Each row of a before or after table is a point. The points were changed in one or more steps. Then noise was added and the rows were shuffled. The steps act on columns, c1 being the first. What was done? A step turns or swaps two columns, mirrors them in a line or flattens them onto one, adds a multiple of one to another, or multiplies or shifts one. Angles are multiples of 10 degrees, from the lower column toward the higher: turns from -170 to 170, lines from 10 to 170 but not 90. Use the fewest steps. Two steps may share a column if one is a turn and the other turns, adds or multiplies; they go together, in the order done. Otherwise the lowest column goes first.

Before (11 x 2)
[[ 0.41  0.31]
 [-0.27 -0.22]
 [-0.22  0.18]
 [-0.44  0.30]
 [ 0.42  0.38]
 [-0.24  0.14]
 [-0.04  0.04]
 [-0.04 -0.21]
 [-0.40 -0.15]
 [ 0.42  0.27]
 [-0.05  0.02]]
After (11 x 2)
[[ 0.27  0.42]
 [-0.15 -0.41]
 [ 0.18 -0.21]
 [ 0.02 -0.04]
 [-0.21 -0.27]
 [ 0.38  0.41]
 [ 0.31  0.41]
 [-0.20 -0.04]
 [ 0.30 -0.42]
 [ 0.14 -0.24]
 [ 0.04 -0.03]]
Steps: swap c1 and c2

Before (11 x 4)
[[ 0.02 -0.01 -0.15 -0.04]
 [-0.09 -0.11  0.17  0.02]
 [-0.82 -0.05  0.19  0.47]
 [ 0.12  0.04  0.10  0.11]
 [ 0.04 -0.09  0.09 -0.14]
 [ 0.08 -0.07  0.36  0.06]
 [-0.13  0.06  0.29  0.04]
 [ 0.06 -0.16  0.01 -0.09]
 [ 0.05 -0.07  0.26  0.05]
 [-0.09  0.07  0.11 -0.11]
 [ 0.11 -0.13  0.32 -0.02]]
After (11 x 4)
[[-0.13  0.16  0.71  0.02]
 [ 0.07 -0.23  0.88  0.09]
 [-0.05  0.21  0.26 -0.14]
 [ 0.03 -0.02 -0.35 -0.04]
 [-0.09 -0.32  0.41 -0.03]
 [ 0.11 -0.47  0.01 -0.08]
 [ 0.06  0.15  0.24  0.13]
 [ 0.14 -0.41  0.82  0.05]
 [ 0.09 -0.27  0.25 -0.14]
 [-0.92 -0.16  0.48  0.17]
 [ 0.02 -0.20  0.65  0.06]]
Steps: turn c1 and c4 by 20 degrees; multiply c2 by 3; multiply c3 by 2.5

Before (10 x 6)
[[-0.05 -0.10  0.34  0.32  0.23  0.30]
 [-0.04 -0.16  0.35 -0.01  0.27  0.28]
 [-0.19 -0.07  0.15  0.42  0.12 -0.04]
 [-0.18 -0.02  0.16  0.11  0.27 -0.58]
 [-0.22 -0.19  0.33  0.02  0.29 -0.79]
 [ 0.17  0.01  0.04  0.04  0.26  0.25]
 [-0.10  0.24  0.35 -0.01  0.30  0.14]
 [-0.41 -0.16 -0.41  0.00  0.19  0.30]
 [-0.09 -0.04  0.36  0.03 -0.06 -0.20]
 [-0.16 -0.07  0.16 -0.01 -0.46  0.05]]
After (10 x 6)
[[-0.13 -0.16  0.30  0.41  0.11 -0.08]
 [-0.10 -0.26  0.60  0.01  0.28 -1.03]
 [ 0.01 -0.11  0.46  0.32  0.22  0.40]
 [-0.21  0.16  0.18  0.01  0.29  0.19]
 [-0.06 -0.09  0.46  0.05 -0.06 -0.27]
 [ 0.03 -0.15  0.49 -0.02  0.26  0.34]
 [ 0.13  0.10 -0.04  0.03  0.28  0.32]
 [-0.29 -0.34 -0.05  0.00  0.19  0.38]
 [-0.10 -0.13  0.32  0.00 -0.45  0.09]
 [-0.15 -0.10  0.24  0.10  0.28 -0.75]]
Steps: turn c1 and c2 by 30 degrees; add -1 times c2 to c3; multiply c6 by 1.3

Before (9 x 9)
[[-0.51  0.01  0.06  0.13 -0.19  0.34  0.15  0.38  0.07]
 [-0.13  0.09 -0.12 -0.31  0.03  0.61  0.06 -0.26 -0.39]
 [-0.02  0.42 -0.43  0.06 -0.04  0.28  0.01 -0.37 -0.23]
 [-0.45 -0.05 -0.02 -0.36 -0.46  0.34 -0.18  0.23  0.14]
 [ 0.04  0.19 -0.02 -0.17 -0.45  0.46  0.13 -0.01 -0.38]
 [-0.26  0.05  0.40  0.17  0.08 -0.25 -0.42  0.17  0.25]
 [ 0.19  0.07  0.05  0.31  0.21  0.11 -0.24  0.05  0.44]
 [-0.24 -0.27  0.23  0.40 -0.12  0.00 -0.33 -0.07  0.31]
 [-0.11  0.34 -0.11 -0.37 -0.26  0.49  0.45 -0.42 -0.18]]
After (9 x 9)
[[-0.06  0.23 -0.43 -0.02 -0.03  0.44 -0.25 -0.29 -0.22]
 [ 0.20 -0.21 -0.12  0.28  0.03  0.59 -0.10 -0.24 -0.39]
 [ 0.10 -0.21 -0.02  0.58 -0.47  0.27  0.01  0.31  0.14]
 [-0.36 -0.15  0.05  0.37 -0.20  0.29  0.37  0.19  0.08]
 [ 0.17 -0.06 -0.02  0.04 -0.45  0.50  0.09 -0.10 -0.39]
 [-0.29  0.17  0.40  0.13  0.08 -0.20 -0.23  0.39  0.26]
 [-0.16  0.00  0.05 -0.31  0.19  0.13 -0.15  0.20  0.45]
 [-0.46 -0.23  0.22  0.01 -0.11 -0.14 -0.29  0.16  0.30]
 [ 0.27  0.05 -0.11  0.28 -0.27  0.59  0.08 -0.60 -0.19]]
Steps: mirror c1 and c4 in the line at 150 degrees; turn c2 and c6 by 30 degrees; turn c7 and c8 by -40 degrees

Before (14 x 11)
[[ 0.17  0.56 -0.50 -0.07 -0.17 -0.18  0.21  0.61  0.07  0.02 -0.13]
 [ 0.18  0.13 -0.05  0.48 -0.45  0.47 -0.12  0.17  0.03  0.60  0.15]
 [-0.13  0.03 -0.32 -0.05 -0.04 -0.45  0.26  0.73 -0.13  0.11  0.07]
 [-0.13 -0.21  0.62  0.17  0.06 -0.31  0.00 -0.11  0.07 -0.14 -0.27]
 [-0.08 -0.35  0.12 -0.02  0.14  0.47 -0.50 -0.25 -0.01 -0.05 -0.06]
 [ 0.33 -0.06 -0.16 -0.06 -0.51 -0.34  0.19  0.49  0.02  0.48 -0.11]
 [ 0.12 -0.43  0.28  0.02  0.51 -0.12  0.42 -0.18 -0.01 -0.18 -0.24]
 [ 0.48  0.21 -0.03  0.10 -0.01  0.07 -0.37  0.07 -0.23  0.58 -0.01]
 [-0.40 -0.36  0.57 -0.31  0.07 -0.41  0.41 -0.32  0.06  0.07 -0.10]
 [ 0.27  0.18 -0.33 -0.25 -0.15 -0.20  0.32  0.58 -0.01  0.06 -0.46]
 [ 0.27  0.06  0.22 -0.11  0.31  0.47 -0.38  0.32  0.40  0.22  0.12]
 [ 0.34  0.10  0.29 -0.19  0.12  0.27 -0.11 -0.35 -0.25  0.28  0.13]
 [ 0.29  0.18  0.07 -0.28  0.01  0.19  0.06  0.71 -0.24 -0.17  0.01]
 [ 0.42 -0.01 -0.25  0.02 -0.19 -0.27  0.14  0.25  0.17 -0.23  0.09]]
After (14 x 11)
[[ 0.24  0.20  0.14 -0.16  0.28  0.48  0.45 -0.30 -0.35  0.08  0.18]
 [ 0.35  0.25  0.02  0.14  0.06  0.06  0.36 -0.52  0.32  0.07 -0.02]
 [ 0.24  0.10 -0.13 -0.22 -0.16 -0.16 -0.23  0.03 -0.05 -0.08 -0.37]
 [ 0.14  0.50 -0.36 -0.08 -0.18 -0.19 -0.16  0.04 -0.11  0.01 -0.38]
 [-0.04 -0.22  0.10 -0.01  0.14  0.54  0.47 -0.88  0.12  0.02  0.05]
 [ 0.15  0.26 -0.09  0.48 -0.47  0.45  0.12 -0.44  0.00  0.00  0.04]
 [ 0.17  0.24  0.11 -0.30  0.04  0.21 -0.07  0.14  0.25 -0.01  0.10]
 [ 0.25 -0.10 -0.22  0.01 -0.27 -0.29 -0.19 -0.38 -0.18  0.06 -0.12]
 [-0.11 -0.29  0.48  0.19  0.05 -0.26  0.06 -0.72 -0.08 -0.03  0.27]
 [ 0.25 -0.21 -0.11  0.00 -0.54 -0.33 -0.19 -0.10 -0.09 -0.04 -0.10]
 [-0.26 -0.53  0.46 -0.31  0.02 -0.32 -0.38 -0.92 -0.18 -0.06  0.31]
 [ 0.28  0.16  0.14 -0.16  0.13  0.32  0.07 -0.97  0.25 -0.01  0.23]
 [ 0.10 -0.46  0.28  0.05  0.50 -0.15 -0.40 -0.72 -0.08 -0.03  0.13]
 [-0.06 -0.11 -0.24 -0.06 -0.07 -0.42 -0.26  0.17  0.06 -0.03 -0.22]]
Steps: multiply c1 by 0.7; add 0.3 times c6 to c2; multiply c11 by 0.4; turn c3 and c11 by 40 degrees; turn c7 and c9 by -170 degrees; shift c8 by -0.60; multiply c10 by 0

Before (11 x 12)
[[-0.16 -0.19  0.01 -0.11 -0.12 -0.28  0.04  0.21  0.01  0.30  0.55 -0.23]
 [-0.24  0.28 -0.01  0.28 -0.24 -0.07  0.28  0.22  0.12 -0.37  0.43 -0.09]
 [ 0.00 -0.37 -0.25 -0.18  0.21 -0.32 -0.09 -0.28  0.65 -0.18  0.32 -0.34]
 [ 0.24  0.10  0.20 -0.46 -0.22 -0.70  0.43  0.17 -0.43 -0.13  0.00 -0.22]
 [-0.67  0.01  0.07 -0.15  0.16 -0.08  0.03 -0.23  0.42  0.10 -0.19 -0.03]
 [-0.41  0.09 -0.24  0.07  0.00  0.15  0.41  0.01  0.17  0.04  0.39 -0.48]
 [-0.13 -0.06 -0.22  0.14  0.17 -0.27 -0.12 -0.36 -0.01 -0.12  0.34  0.23]
 [ 0.27 -0.04 -0.11  0.09 -0.11 -0.19  0.35 -0.30  0.28  0.43  0.23 -0.13]
 [ 0.33 -0.32 -0.19 -0.49 -0.37 -0.21 -0.26 -0.10 -0.14 -0.07  0.29 -0.10]
 [ 0.20  0.10  0.25 -0.06  0.19  0.18  0.29 -0.11  0.27 -0.42  0.31  0.22]
 [-0.15 -0.46 -0.11  0.22 -0.11 -0.02  0.45 -0.18  0.37  0.21  0.40 -0.25]]
After (11 x 12)
[[ 0.28 -0.23 -0.11  0.06 -0.21  0.32 -0.27  0.14 -0.02 -0.07  0.23  0.21]
 [-0.23 -0.40  0.01  0.20 -0.35 -0.22  0.03  0.08 -0.18 -0.85  0.44  0.55]
 [ 0.24 -0.41  0.19 -0.33 -0.31 -0.05 -0.21  0.72 -0.70 -0.62  0.00 -0.22]
 [ 0.21 -0.29  0.24 -0.03  0.11  0.08 -0.11 -0.19 -0.04 -0.94  0.30  0.67]
 [-0.12  0.12 -0.22  0.10  0.09  0.38  0.03  0.20 -0.29 -0.62  0.37  0.74]
 [ 0.31  0.41 -0.20 -0.34 -0.50  0.18 -0.10  0.19 -0.44 -0.58  0.26  0.34]
 [-0.40 -0.36 -0.24  0.04 -0.08 -0.03 -0.21 -0.16 -0.11 -0.48  0.39  0.10]
 [-0.67 -0.03  0.08 -0.08  0.06  0.24 -0.01  0.03  0.13 -0.41 -0.18 -0.30]
 [-0.01  0.34 -0.25 -0.11  0.13  0.35 -0.22  0.29  0.33 -0.69  0.33  0.15]
 [-0.16  0.10  0.00 -0.08 -0.22 -0.16 -0.17  0.33 -0.27 -0.23  0.55  0.62]
 [-0.17 -0.07 -0.09  0.14 -0.20  0.17 -0.64  0.00  0.07 -0.28  0.40  0.33]]
Steps: turn c2 and c7 by 130 degrees; multiply c4 by 0.7; shift c5 by -0.10; mirror c6 and c8 in the line at 130 degrees; shift c9 by -0.30; shift c10 by -0.50; add 1.5 times c11 to c12
